Each row is a point. The points of each table are mixes of a few directions, plus a little noise. Count the directions of each table, and those that both share. Where both have some left over, give the other angles between the two spaces (their principal angles), to ten degrees, smallest first.

First:
[[-0.68  0.83 -0.55]
 [ 0.22  3.57 -1.98]
 [ 2.73 -4.03  2.40]
 [ 1.53  1.47 -0.73]
 [-3.78 -1.87  0.94]]
Second (6 x 3):
[[ 0.83 -2.28 -1.00]
 [-1.86  5.02  2.20]
 [ 0.53 -1.38 -0.60]
 [ 1.28 -3.53 -1.54]
 [ 0.69 -1.96 -0.85]
 [-1.43  4.04  1.78]]
Directions: first 2, second 1, shared 0; angles 50

First, 9 rows:
[[-0.38 -0.41 -1.25  0.22 -3.53  3.98  0.40  1.28]
 [ 0.84 -0.07  3.19 -0.69  1.20 -0.38  3.22 -3.51]
 [-3.80  2.28 -3.29  0.10  0.12 -6.83 -3.74  2.79]
 [-2.06  1.60 -0.56  0.16  1.06 -2.85 -1.60  0.79]
 [ 2.75 -1.30  3.25  0.05  0.89  5.00  2.81 -2.55]
 [-2.55  1.66 -1.56  0.37  0.03 -2.29 -2.39  1.94]
 [ 3.32 -3.12 -2.02 -0.85 -1.94 -1.25  1.02 -0.11]
 [ 1.39 -0.37  0.33  0.94  1.92  3.65 -1.71  1.41]
 [ 0.66 -0.24  1.81 -0.29  0.26  1.07  2.01 -1.92]]
Second (10 x 8):
[[ 5.47  1.47  1.83  0.13  3.00  1.92  2.89 -0.01]
 [-4.43 -2.46 -1.02  0.29  2.87 -5.71 -6.13 -0.38]
 [-2.25 -2.20 -1.97 -0.78 -4.24 -1.64 -0.06 -0.62]
 [ 1.55  0.20 -0.77  0.52 -0.76  3.53 -0.12  1.84]
 [ 2.73  0.49  0.78 -0.73 -1.45  0.71  4.10 -1.17]
 [ 2.48  1.08  0.19  1.06  2.47  3.55 -1.17  2.26]
 [-3.32  2.74  0.65  0.04 -1.87  0.81  1.11 -0.01]
 [-0.22  0.39 -0.63 -0.07  1.57 -3.51 -1.24  0.37]
 [-4.75 -1.45  0.94  0.04 -2.78  2.68 -0.66 -1.73]
 [ 2.74 -0.25  0.01 -0.49  1.19 -2.34  1.29 -0.54]]
Directions: first 4, second 5, shared 4

First:
[[-0.03  3.28 -2.62 -1.57 -0.71  1.70  0.76 -0.75  3.34 -1.57  3.08 -1.09]
 [-1.27  1.35 -0.40 -3.33 -0.02  0.87 -1.57 -0.28 -3.94  3.57 -0.72  2.40]
 [-1.04  3.21 -2.10 -3.90 -0.76  1.95 -0.75 -0.82 -0.64  1.76  1.57  1.10]
 [ 0.43 -0.46  0.10  1.07  0.14 -0.13  0.41  0.07  1.12 -1.03  0.12 -0.71]
 [-0.06 -4.20  3.75  2.02  1.32 -2.39 -1.07  1.01 -5.08  2.51 -4.27  1.74]
 [ 0.66  2.30 -2.30 -0.08 -0.71  1.24  1.33 -0.57  5.12 -3.14  3.38 -2.16]
 [ 1.05 -2.54  1.72  3.17  0.51 -1.68  0.72  0.68  0.95 -1.60 -1.11 -1.08]
 [ 2.11 -3.37  1.73  5.49  0.52 -2.33  2.09  0.80  3.97 -4.48 -0.38 -2.70]
 [-1.71  0.55  0.32 -2.98  0.13  0.65 -1.91 -0.13 -4.80  4.07 -1.54  2.62]]
Second, 9 rows:
[[ 0.62 -0.72  0.31  1.49  0.07 -0.53  0.67  0.14  1.42 -1.40  0.14 -0.90]
 [ 1.37 -1.58  0.68  3.26  0.16 -1.18  1.46  0.31  3.08 -3.09  0.29 -1.96]
 [ 1.16 -1.32  0.58  2.77  0.13 -0.99  1.22  0.27  2.60 -2.62  0.25 -1.65]
 [ 1.50 -1.71  0.74  3.57  0.17 -1.28  1.59  0.35  3.40 -3.39  0.31 -2.13]
 [ 0.38 -0.44  0.16  0.89  0.04 -0.31  0.41  0.09  0.86 -0.86  0.09 -0.55]
 [-0.11  0.12 -0.06 -0.27 -0.02  0.09 -0.12 -0.04 -0.26  0.24 -0.02  0.15]
 [-2.61  2.99 -1.29 -6.23 -0.27  2.23 -2.75 -0.61 -5.91  5.90 -0.54  3.73]
 [ 0.78 -0.90  0.39  1.87  0.09 -0.67  0.83  0.19  1.77 -1.75  0.17 -1.10]
 [-3.09  3.54 -1.53 -7.35 -0.35  2.63 -3.26 -0.73 -6.95  6.96 -0.64  4.41]]
Directions: first 2, second 1, shared 1
